Each row of a before or after table is a point. One or more steps were done to the points. Then noise was added and the rows were shuffled. The steps act on columns, c1 being the first. What was done? A step turns or swaps two columns, mirrors them in a line or flattens them onto one, adds a multiple of one to another, or multiplies or shifts one. Angles are multiples of 10 degrees, from the lower column toward the higher: turns from -170 to 170, lines from 10 to 170 but not 90. Use the fewest steps. Two steps may share a column if one is a turn and the other turns, adds or multiplies; they go together, in the order done. Otherwise the lowest column goes first.

Before (8 x 2):
[[ 0.17  0.35]
 [-0.17 -0.31]
 [-0.03 -0.18]
 [-0.08 -0.42]
 [-0.06 -0.35]
 [-0.07 -0.26]
 [-0.02  0.23]
 [ 0.16  0.01]]
After:
[[-0.08 -0.84]
 [-0.05 -0.69]
 [-0.02 -0.34]
 [-0.17 -0.62]
 [-0.02  0.47]
 [-0.08 -0.54]
 [ 0.17  0.70]
 [ 0.16  0.00]]
Steps: multiply c2 by 2

Before (11 x 3):
[[ 0.10  0.37 -0.22]
 [-0.01 -0.19  0.01]
 [ 0.29 -0.34 -0.08]
 [-0.21 -0.29  0.02]
 [ 0.37  0.68 -0.16]
 [ 0.46  0.05 -0.01]
 [ 0.21 -0.12 -0.36]
 [ 0.40  0.48  0.66]
 [-0.19 -0.44  0.21]
 [ 0.05  0.31 -0.64]
 [ 0.39  0.37 -0.22]]
After (11 x 3):
[[ 0.11  0.37 -0.28]
 [-0.18 -0.44  0.25]
 [ 0.02 -0.02 -0.43]
 [ 0.07  0.18 -0.02]
 [ 0.11  0.31 -0.84]
 [-0.06 -0.21 -0.10]
 [ 0.19  0.55  0.86]
 [-0.07 -0.18  0.00]
 [-0.10 -0.35  0.06]
 [ 0.26  0.75 -0.22]
 [ 0.16  0.45 -0.27]]
Steps: flatten c1 and c2 onto the line at 70 degrees; multiply c3 by 1.3

Before:
[[-0.42  0.51  0.39  0.15]
 [ 0.03  0.06  0.63 -0.36]
 [-0.23 -0.21 -0.42 -0.42]
 [-0.48  0.13  0.15 -0.25]
 [-0.97 -0.09 -0.18  0.05]
 [ 0.16  0.02 -0.46  0.02]
 [-0.43  0.24 -0.03  0.24]
 [-0.31  0.13  0.07 -0.17]
 [-0.25 -0.24  0.06 -0.25]
 [-0.43 -0.19 -0.09 -0.65]
 [ 0.06  0.16 -0.78  0.00]
 [-0.32  0.01 -0.21 -0.36]
 [-0.24  0.10  0.44 -0.37]]
After (13 x 4):
[[ 0.03  0.07  0.74 -0.14]
 [-0.98 -0.09 -0.18  0.08]
 [-0.32  0.13  0.16  0.08]
 [-0.43  0.51  0.21 -0.37]
 [-0.23 -0.20 -0.06  0.59]
 [-0.25 -0.23  0.21  0.14]
 [ 0.14  0.02 -0.36  0.28]
 [-0.24  0.10  0.58  0.00]
 [-0.48  0.12  0.27  0.10]
 [-0.32  0.02  0.07  0.42]
 [-0.43  0.24 -0.17 -0.17]
 [-0.43 -0.19  0.35  0.55]
 [ 0.06  0.16 -0.60  0.50]]
Steps: mirror c3 and c4 in the line at 160 degrees

Before, 14 rows:
[[ 0.06  0.00  0.49  0.08 -0.13 -0.50]
 [-0.17  0.26 -0.57 -0.32 -0.49  0.03]
 [ 0.21 -0.40  0.37 -0.07  0.34  0.54]
 [ 0.09 -0.24 -0.36  0.06  0.40 -0.45]
 [-0.53  0.01 -0.29  0.14 -0.50 -0.42]
 [-0.47 -0.17 -0.34  0.72  0.49  0.10]
 [ 0.38  0.25  0.22 -0.21  0.33  0.42]
 [-0.61 -0.35  0.59  0.08  0.29  0.42]
 [ 0.18  0.07  0.19  0.25 -0.13  0.46]
 [ 0.16  0.20 -0.11 -0.14 -0.32 -0.08]
 [-0.32  0.25  0.44  0.74  0.13  0.33]
 [ 0.16 -0.48  0.42  0.02 -0.58 -0.49]
 [-0.22  0.00  0.30  0.31  0.64 -0.44]
 [ 0.08  0.51 -0.49 -0.05 -0.11  0.59]]
After (14 x 6):
[[-0.14  0.03  0.39  0.35 -0.13 -0.48]
 [-0.03  0.06  0.16  0.54 -0.13  0.45]
 [ 0.17  0.12 -0.44 -0.03 -0.56  0.02]
 [ 0.06  0.06 -0.09  0.46 -0.47 -0.43]
 [-0.02 -0.06  0.07  0.14  0.26  0.40]
 [-0.07  0.11  0.33  0.33 -0.44 -0.51]
 [ 0.12 -0.06 -0.41  0.33  0.43 -0.45]
 [ 0.14 -0.01 -0.43  0.23 -0.17  0.67]
 [ 0.03 -0.11 -0.17  1.03  0.50  0.09]
 [-0.16 -0.03  0.51  1.02  0.13  0.33]
 [-0.15 -0.15  0.36  0.61  0.63 -0.42]
 [-0.12 -0.11  0.23  0.24  0.38  0.50]
 [-0.25 -0.05  0.74  0.38  0.36  0.39]
 [ 0.06  0.06 -0.16  0.14 -0.40 -0.08]]
Steps: flatten c1 and c3 onto the line at 110 degrees; flatten c2 and c5 onto the line at 100 degrees; shift c4 by 0.30

Before, 8 rows:
[[-0.16 -0.39  0.07 -0.26 -0.08 -0.16 -0.34  0.46]
 [ 0.09  0.19 -0.39  0.17  0.19  0.07 -0.29 -0.54]
 [-0.42 -0.14  0.12 -0.41 -0.49  0.36 -0.53  0.15]
 [ 0.02  0.42 -0.75  0.16  0.08 -0.02  0.39 -0.54]
 [ 0.42  0.16 -0.59  0.16  0.11  0.36  0.11 -0.19]
 [ 0.40  0.56 -0.07  0.03 -0.07  0.03  0.04 -0.32]
 [ 0.13  0.57  0.01 -0.28  0.54  0.27 -0.05  0.06]
 [ 0.05 -0.39 -0.26 -0.87 -0.11 -0.16 -0.55  0.39]]
After:
[[ 0.20 -0.36 -0.03 -0.24 -0.11 -0.15  0.02  0.48]
 [-0.38  0.16 -0.44  0.13  0.13  0.33  0.16 -0.15]
 [ 0.50 -0.13 -0.62 -0.41 -0.48  0.37 -0.04  0.16]
 [ 0.08 -0.40 -0.43 -0.88 -0.12 -0.18  0.22  0.41]
 [-0.05  0.21 -0.10  0.13  0.21  0.05  0.13 -0.55]
 [-0.11  0.55  0.81 -0.25  0.55  0.29  0.07  0.04]
 [-0.08  0.43 -0.63  0.16  0.07 -0.01 -0.12 -0.54]
 [-0.36  0.56 -0.19 -0.01 -0.06  0.02  0.15 -0.29]]
Steps: multiply c7 by 0.4; turn c1 and c7 by 150 degrees; add 1.5 times c5 to c3

Before (8 x 9):
[[-0.76  0.14 -0.31 -0.16  0.74  0.16  0.56  0.50  0.17]
 [ 0.14 -0.26 -0.27 -0.06 -0.25 -0.25 -0.27  0.04 -0.03]
 [ 0.23 -0.21 -0.02  0.50  0.23  0.10  0.17 -0.30  0.48]
 [ 0.36  0.03 -0.67 -0.32  0.35  0.24  0.33 -0.31  0.18]
 [ 0.28 -0.09 -0.38  0.39 -0.01 -0.05  0.07  0.10 -0.37]
 [ 0.13  0.07 -0.47 -0.77  0.83 -0.44  0.03 -0.42  0.20]
 [-0.31 -0.30  0.22  0.49 -0.18 -0.20  0.39 -0.27  0.15]
 [-0.12  0.00 -0.11  0.42  0.13  0.35  0.06 -0.49  0.16]]
After (8 x 9):
[[ 0.37  0.03  0.76 -0.32 -0.37  0.25  0.29 -0.05  0.16]
 [ 0.21 -0.20  0.16  0.51 -0.19  0.09  0.23  0.23  0.49]
 [ 0.14  0.07  0.61 -0.79 -0.16 -0.44  0.80  0.12  0.22]
 [-0.12 -0.01  0.35  0.42 -0.07  0.35  0.10  0.35  0.14]
 [ 0.30 -0.07  0.30  0.38 -0.05 -0.07 -0.03 -0.27 -0.37]
 [-0.76  0.16  0.02 -0.20 -0.68  0.16  0.62 -0.60  0.19]
 [-0.31 -0.30 -0.03  0.48 -0.37 -0.19 -0.23  0.34  0.14]
 [ 0.12 -0.26  0.22 -0.07  0.32 -0.24 -0.18 -0.17  0.00]]
Steps: turn c3 and c8 by 150 degrees; turn c5 and c7 by 100 degrees

Before (11 x 11):
[[ 0.09 -0.59  0.58 -0.26  0.30 -0.21  0.49 -0.10 -0.22 -0.27 -0.07]
 [ 0.11  0.06  0.57  0.11  0.45 -0.08  0.24  0.06 -0.25 -0.18  0.09]
 [ 0.35  0.12  0.27 -0.04 -0.38 -0.29 -0.21 -0.32  0.63  0.56 -0.05]
 [-0.03  0.11  0.23 -0.50 -0.36 -0.06 -0.28  0.56  0.86  0.17 -0.06]
 [-0.24  0.05 -0.21  0.16 -0.12 -0.25 -0.18 -0.16  0.54  0.71  0.05]
 [ 0.03 -0.44  0.56  0.13 -0.06 -0.20 -0.09 -0.05 -0.22 -0.41 -0.08]
 [ 0.05  0.04  0.23  0.31 -0.42 -0.05 -0.07 -0.13  0.30  1.05 -0.43]
 [ 0.46 -0.04 -0.05 -0.32 -0.10 -0.20 -0.18  0.32  0.21  0.06 -0.33]
 [ 0.10 -0.23  0.16  0.18 -0.02  0.36 -0.10 -0.31  0.43  0.33 -0.03]
 [-0.25  0.05  0.39 -0.17  0.43 -0.09  0.11 -0.24  0.06 -0.35 -0.39]
 [-0.26  0.26  0.09 -0.18 -0.04  0.08  0.44 -0.16 -0.04 -0.37 -0.01]]
After:
[[ 0.02  0.05 -0.02  0.32 -0.42  0.03 -0.07 -0.40  0.33 -1.03 -0.45]
 [ 0.32  0.15 -0.05 -0.04 -0.33 -0.27 -0.20 -0.98  0.66 -0.55 -0.08]
 [ 0.04 -0.44 -0.01  0.10 -0.01 -0.10 -0.06 -0.17 -0.22  0.38 -0.06]
 [ 0.47 -0.05 -0.01 -0.34 -0.10 -0.21 -0.19  0.98  0.23 -0.06 -0.37]
 [-0.24  0.07 -0.09  0.17 -0.10 -0.29 -0.21 -0.45  0.54 -0.73  0.06]
 [-0.03  0.12 -0.02 -0.47 -0.39 -0.05 -0.27  1.66  0.86 -0.15 -0.08]
 [ 0.09  0.07  0.00  0.13  0.42  0.07  0.22  0.17 -0.24  0.18  0.11]
 [ 0.10 -0.60 -0.02 -0.26  0.30 -0.11  0.46 -0.29 -0.23  0.28 -0.11]
 [-0.25  0.05 -0.01 -0.19  0.45 -0.05  0.12 -0.73  0.06  0.36 -0.41]
 [ 0.06 -0.25  0.03  0.17 -0.01  0.36 -0.13 -0.90  0.39 -0.32 -0.06]
 [-0.24  0.25  0.00 -0.17 -0.04  0.10  0.45 -0.45 -0.03  0.39  0.02]]
Steps: flatten c3 and c6 onto the line at 80 degrees; multiply c8 by 3; multiply c10 by -1

Before:
[[ 0.29 -0.13 -0.05 -0.17 -0.16 -0.23  0.20 -0.01 -0.06  0.13 -0.29 -0.45]
 [ 0.74  0.80 -0.14  0.62  0.30  0.57 -0.30  0.25 -0.27  0.80 -0.10 -0.54]
 [ 0.22  0.38 -0.29  0.01 -0.29 -0.23 -0.34 -0.11 -0.38 -0.20  0.19 -0.69]
 [ 0.25  0.40 -0.81  0.08 -0.35  0.10 -0.33 -0.46 -0.47 -0.24 -0.13  0.08]
 [ 0.06 -0.29  0.40  0.02  0.06  0.21 -0.41  0.17 -0.19 -0.06  0.06  0.04]
 [-0.24  0.52 -0.23  0.16 -0.27 -0.01  0.04 -0.16 -0.43  0.24  0.13  0.06]
 [-0.46  0.17 -0.07  0.11 -0.02  0.12 -0.39 -0.35  0.13  0.00 -0.06 -0.14]
 [ 0.10 -0.15  0.35 -0.20  0.36  0.57  0.06 -0.24 -0.11  0.00 -0.27 -0.64]
 [ 0.11  0.17 -0.49 -0.05  0.49  0.09  0.07  0.17 -0.26 -0.03  0.13 -0.51]
 [-0.06  0.21 -0.08 -0.53 -0.05 -0.26 -0.30 -0.23 -0.36 -0.52  0.53 -0.59]
 [ 0.02 -0.57 -0.14 -0.10 -0.06 -0.25  0.28  0.26 -0.71 -0.16 -0.14 -0.89]
 [ 0.00  0.70 -0.23  0.44  0.15 -0.43 -0.09 -0.07 -0.60  0.10 -0.17 -0.13]
 [ 0.32  0.05 -0.12  0.33 -0.17  0.09  0.05 -0.27  0.06 -0.34  0.28 -0.27]
 [ 0.13 -0.36  0.33  0.36  0.68 -0.15 -0.57 -0.23 -0.78  0.79  0.13 -0.08]]
After (14 x 12):
[[ 0.02 -0.53 -0.16 -0.09 -0.09 -0.27  0.29  0.20 -0.72 -0.20  0.13 -0.93]
 [-0.01  0.76 -0.19  0.47  0.11 -0.40 -0.08 -0.13 -0.59 -0.18 -0.17 -0.15]
 [ 0.25  0.35 -0.27  0.02 -0.33 -0.21 -0.39 -0.07 -0.45  0.08  0.26 -0.71]
 [-0.54  0.17 -0.09  0.15  0.02  0.13 -0.35 -0.33  0.10 -0.08 -0.07 -0.19]
 [-0.10  0.21 -0.12 -0.51 -0.05 -0.21 -0.34 -0.20 -0.40  0.23  0.63 -0.63]
 [-0.20  0.50 -0.18  0.14 -0.29  0.03 -0.03 -0.22 -0.41  0.20 -0.15  0.08]
 [ 0.09 -0.14  0.33 -0.20  0.30  0.63  0.04 -0.27 -0.15 -0.23 -0.11 -0.59]
 [ 0.32 -0.12  0.01 -0.18 -0.18 -0.19  0.12 -0.04 -0.08 -0.20 -0.28 -0.40]
 [ 0.30  0.05 -0.10  0.32 -0.15  0.05  0.05 -0.28  0.00  0.16  0.44 -0.29]
 [ 0.08  0.20 -0.52  0.00  0.51  0.09  0.04  0.13 -0.30  0.14  0.03 -0.51]
 [ 0.04 -0.34  0.42  0.00  0.07  0.22 -0.45  0.15 -0.21  0.02  0.05  0.04]
 [ 0.22  0.39 -0.82  0.08 -0.28  0.09 -0.34 -0.48 -0.44 -0.15  0.19  0.11]
 [ 0.75  0.82 -0.12  0.58  0.26  0.59 -0.29  0.29 -0.24  0.19 -0.75 -0.52]
 [ 0.17 -0.36  0.35  0.38  0.63 -0.21 -0.50 -0.25 -0.77  0.37 -0.63 -0.06]]
Steps: turn c10 and c11 by -70 degrees
